Every row gives one point. Each table stands for the endless flat space through its points: a line for two points, a plane for three, and so on. The two share one point or none. Which?

First (2 x 4)
-12,-18,-3,12
-15,-21,2,9
Second (2 x 4)
-3,-15,-20,15
-18,-15,10,15
They share: -9,-15,-8,15

First (4 x 8)
35,-23,-32,-10,1,-30,16,0
32,-26,-31,-10,-6,-32,14,2
21,-28,-25,10,-17,-3,-12,5
24,-1,-5,-2,5,-34,11,-21
Second (3 x 8)
6,-24,-3,24,-14,-11,-8,-24
8,-26,-7,12,-10,-19,2,-28
23,-1,-7,17,0,-4,-13,-8
They share: 21,-7,-9,10,0,-11,-5,-14

First (6 x 11)
7,-7,10,21,-11,15,3,-2,-8,-19,-25
11,-15,29,9,21,5,-4,-8,-6,-31,-25
7,-44,24,13,15,8,-34,-39,-4,-19,-4
-25,-9,14,51,-9,-11,5,-12,-52,-19,9
-13,22,22,46,4,-22,-8,-5,-34,17,-10
-20,-20,6,22,12,-7,-28,-39,-22,2,8
Second (5 x 11)
5,-13,19,7,16,-13,-14,4,17,-17,-41
26,-9,32,3,41,-14,1,27,19,-20,-34
1,0,28,21,3,10,-3,-6,-10,-19,-26
3,3,26,14,12,12,-1,-2,-6,-10,-28
5,-13,12,6,12,-2,-11,-4,2,-12,-30
They share: no point

First (5 x 14)
5,8,21,26,25,-13,-20,3,11,-6,-7,17,30,-4
22,22,31,-5,12,-5,-39,31,-8,25,-24,1,-5,-11
41,20,-3,14,13,-37,-2,15,29,30,23,-7,0,2
-18,10,-5,-1,-8,7,20,21,25,-21,-11,-1,18,-30
33,-4,-11,-10,-3,-25,18,35,45,14,15,-15,-24,-10
Second (3 x 14)
16,15,-5,1,-5,-6,-2,18,13,10,-13,0,15,4
12,23,13,5,10,-14,-11,24,12,14,1,0,6,-25
11,16,4,-3,-2,-7,-11,30,5,15,-9,9,15,-21
They share: 14,21,7,5,6,-12,-7,20,14,12,-3,-2,8,-13

First (2 x 20)
-17,6,-26,-14,-9,-4,-9,6,3,-14,-6,-20,-6,-5,-15,11,-5,11,-6,4
-17,2,-31,-16,-11,-8,-8,1,5,-15,-8,-24,-4,-7,-13,13,-6,11,-8,5
Second (6 x 20)
-8,19,-16,-26,13,-11,18,-24,-4,-16,-37,-14,-6,2,-12,-36,6,24,10,0
-10,8,-39,-32,-23,-42,-19,20,4,-12,17,13,-16,-24,-29,-2,-8,32,4,-2
-29,1,-21,-4,2,-18,-3,33,-19,-9,2,-9,15,-6,-19,17,-12,1,-5,12
7,12,-29,-22,-23,-22,-19,29,13,-18,15,11,-11,-16,-24,22,-2,12,-19,7
-20,-6,-35,-4,-23,-4,-31,38,-2,-6,15,-13,-8,-16,-27,40,-8,0,-10,10
-44,-5,-55,-12,-24,-21,-27,-6,-8,-10,-8,-20,-27,-26,-34,-8,5,37,32,-4
They share: no point

First (3 x 24)
23,-21,7,12,-4,-16,21,18,20,-9,-10,-5,2,-10,17,18,-4,18,-9,-5,-11,-6,10,-15
18,-14,18,9,-15,-21,36,34,24,-12,-8,-12,2,-9,23,21,-1,11,-12,-7,-7,0,-2,-17
21,-19,13,11,-11,-21,31,29,25,-12,-7,-10,4,-11,23,21,0,14,-8,-8,-8,-3,2,-16
Second (3 x 24)
4,-19,23,9,-11,-2,15,2,-2,-12,-18,-13,-22,-20,23,18,5,19,-21,15,-30,9,-2,-7
26,-18,27,3,8,1,28,6,11,-11,-7,-4,-22,-10,33,28,13,8,-28,-7,-12,-8,24,-28
15,-12,7,11,-10,-14,18,19,12,-5,-18,-5,0,-5,5,11,-16,19,-15,4,-14,0,4,-11
They share: 19,-13,11,9,-5,-11,21,17,13,-6,-15,-4,-4,-5,11,15,-10,16,-18,0,-12,-3,10,-16

First (6 x 24)
2,3,5,-4,13,20,-15,11,2,20,20,-2,9,38,16,-8,-2,-3,19,23,15,15,8,6
18,60,-1,-24,11,40,12,20,-35,35,-3,13,32,24,-12,27,0,18,5,39,45,39,10,41
-27,2,15,-33,-17,3,-46,-8,-7,37,-27,16,24,13,-28,-7,54,7,-60,-17,10,-2,-20,4
12,20,9,9,27,20,9,18,-15,-9,29,5,25,33,24,-7,-22,-11,29,41,7,29,5,32
5,-5,11,6,-10,23,-31,10,0,-8,38,-5,0,44,25,-19,8,-12,26,35,0,22,6,8
-15,-5,5,-23,6,13,-34,4,8,52,-6,1,5,27,-3,-5,22,9,-12,-3,24,-2,5,-11
Second (2 x 24)
-9,0,-1,-3,-4,31,-33,14,-29,17,12,4,32,27,-3,-12,12,21,-7,18,18,0,1,35
-7,10,7,-11,0,21,-25,10,-19,19,4,8,24,23,-3,-6,16,9,-11,16,16,10,-1,23
They share: -6,15,11,-15,2,16,-21,8,-14,20,0,10,20,21,-3,-3,18,3,-13,15,15,15,-2,17

First (7 x 24)
21,-11,17,14,22,-2,20,-5,25,-2,32,-23,10,-8,17,-24,-27,-19,25,-4,-8,2,-2,16
20,16,40,-21,23,-38,9,-2,20,-3,10,-2,48,-21,3,-46,23,0,32,7,54,-22,-16,-11
46,-30,14,31,-3,-11,7,2,23,-19,9,22,29,4,-21,-4,0,13,-8,-40,27,12,-20,-9
-1,-18,-14,6,22,0,3,18,10,27,10,-21,5,-33,14,-14,-26,-29,17,-1,-22,12,4,-12
-16,4,-21,19,47,-17,7,34,6,17,-14,12,45,-27,19,4,-3,-29,-20,0,-16,23,41,-45
6,21,15,1,19,-43,7,3,22,17,7,9,59,-18,16,-33,14,-12,17,14,41,-25,8,-29
9,-34,-21,-3,8,-5,-24,43,-14,30,-12,-27,-26,-56,-9,-4,-17,-12,16,-12,-7,-4,-28,-2
Second (5 x 24)
-1,-21,-9,-17,4,-32,5,-5,-19,-10,-5,-10,-18,-12,-3,-40,1,16,11,-11,21,4,-28,0
20,4,21,-19,14,-37,-19,1,-4,-6,0,6,12,-43,13,-35,-7,-2,20,-44,8,-42,-41,-35
24,-18,-18,-31,19,-41,-14,-3,-7,-13,-4,-18,-10,-19,-14,-41,-7,-3,27,-21,2,-12,-35,-15
44,6,23,10,26,-13,-18,19,24,9,13,15,42,-47,9,-8,-7,-18,9,-42,-1,-37,-19,-34
48,-14,-11,0,28,-17,-18,15,22,5,7,-3,26,-27,-13,-14,-7,-20,17,-20,-7,-11,-15,-16
They share: no point

First (6 x 24)
-5,-25,20,-8,19,-18,22,-23,32,9,-9,12,27,-8,31,-14,16,13,-22,-9,18,15,10,-20
17,-19,37,-1,24,-37,16,-21,9,-6,-29,-10,19,-1,15,-5,34,9,-14,-37,17,51,-2,10
-5,-13,-2,25,20,-24,-12,-10,-4,20,-27,-22,-10,1,21,9,4,6,-19,-1,31,-11,1,-28
-39,29,-2,21,-8,-8,-4,-35,-14,10,-7,-31,-24,-9,12,23,-14,-12,-45,-4,0,-4,28,-3
-27,0,-5,34,-11,-24,-40,-45,-21,13,-4,-14,-11,-12,20,-2,1,0,-47,-16,-12,6,38,1
-13,-13,-12,25,16,-18,-12,-6,2,32,-23,-16,-16,5,31,13,-12,4,-25,17,41,-41,5,-46
Second (3 x 24)
1,-5,20,23,19,-36,-13,-34,-11,5,-29,-7,7,-20,27,-7,24,-9,-15,-25,-8,4,-4,-21
-3,8,-2,7,21,-23,3,-22,12,0,-13,-16,-7,-18,14,2,16,4,-31,-22,-2,5,6,-4
-15,-19,31,25,5,-28,-4,-19,-18,7,-42,-10,17,-1,30,7,14,-1,-2,-2,16,19,-8,-30
They share: no point

First (2 x 24)
15,-23,11,-14,-7,8,9,7,19,-22,-15,-8,-2,10,3,-12,0,-12,-20,21,17,-3,7,-12
15,-29,15,-24,-17,18,17,1,23,-24,-19,-6,-14,-2,9,-2,-10,-24,-20,31,19,-11,-1,-22
Second (3 x 24)
3,-8,17,-2,-8,-4,12,-5,5,-34,-21,-11,18,12,-6,-5,-8,13,-4,9,12,-9,-3,-9
9,-32,19,-7,-2,13,1,4,5,-23,-11,-13,-4,26,0,-17,9,-4,-12,20,14,-1,13,-17
24,-2,-6,-12,-2,-12,11,19,35,-18,-16,-3,16,1,0,-17,-1,-9,-32,10,19,4,8,8
They share: 15,-20,9,-9,-2,3,5,10,17,-21,-13,-9,4,16,0,-17,5,-6,-20,16,16,1,11,-7
